Each row is a point. The last column is the point's height on a tilted bowl or saddle (a function of degree 2), plus a little noise. Count its main directions that bend up, bend down and stay straight.

Points (16 x 4)
[[22,4,9,-1],
[-5,14,-2,-11],
[-2,-5,-26,-2],
[-9,1,-18,-8],
[58,9,18,28],
[-24,18,12,-7],
[-36,38,4,4],
[-31,-8,8,-11],
[28,-14,-29,12],
[78,-30,29,87],
[1,-35,8,6],
[-2,40,3,-7],
[14,-22,-13,7],
[-34,14,-67,43],
[40,50,7,2],
[31,-14,48,40]]
Directions: 2 up, 0 down, 1 straight

Points (24 x 5)
[[-23,5,-44,-32,-6],
[-44,7,-31,1,-4],
[-37,-8,63,42,54],
[61,12,-48,35,47],
[19,-16,-6,24,6],
[28,12,-27,-14,18],
[-29,-42,-32,14,-8],
[-27,-5,-9,7,-2],
[-13,-20,15,19,0],
[-5,-10,0,5,-3],
[-25,-77,-6,-36,-77],
[5,-2,-60,-8,17],
[11,-42,-29,-8,-13],
[26,-22,-92,2,53],
[-13,-26,-29,30,9],
[14,-12,14,14,2],
[-20,-3,23,-18,-7],
[-26,-14,2,33,14],
[-15,-24,16,-1,-12],
[5,0,19,40,19],
[-5,-6,-15,-22,-6],
[11,-31,35,-2,-17],
[32,22,-8,47,24],
[-3,-55,0,-31,-47]]
Directions: 2 up, 1 down, 1 straight

Points (38 x 7)
[[-50,29,-5,-2,-15,8,12],
[34,-20,-18,-21,3,-25,7],
[-35,15,7,-1,-28,5,6],
[9,16,-24,-31,-39,-10,13],
[-6,-4,-7,10,21,-25,1],
[-26,4,-1,2,4,-29,-1],
[11,24,-23,-22,-27,15,5],
[-4,-28,49,8,26,-16,-11],
[-56,23,-30,-9,-24,17,27],
[24,-20,17,-12,5,9,-9],
[11,36,-18,-43,-2,24,8],
[-14,-25,47,-4,-16,-31,-4],
[10,3,0,-36,10,-16,-15],
[18,18,-41,40,62,-34,41],
[-26,-58,-42,72,86,48,121],
[6,17,-60,-44,-10,-9,26],
[-30,19,13,6,-14,20,2],
[-19,-26,0,-13,-32,9,5],
[11,60,-21,31,8,24,2],
[15,-5,-58,31,-13,7,9],
[4,-32,34,-32,-43,14,4],
[17,-38,2,-26,-27,34,12],
[31,42,25,-29,-40,-38,31],
[-22,5,21,-37,-9,44,-8],
[-2,56,-15,1,18,-44,19],
[35,20,-10,-25,27,6,0],
[-31,10,1,-13,-24,-9,2],
[-31,0,7,40,-23,-34,30],
[12,8,2,-33,-26,-9,0],
[-15,-3,-6,9,13,-57,14],
[13,-18,12,8,-11,-6,1],
[11,-17,31,-24,-34,40,8],
[-57,-23,-22,14,-47,21,45],
[14,-10,-57,24,-6,15,13],
[-17,49,-10,2,21,30,7],
[54,21,28,-5,7,-12,15],
[32,69,0,-32,-12,-91,70],
[33,-32,44,-8,17,-7,-5]]
Directions: 5 up, 1 down, 0 straight
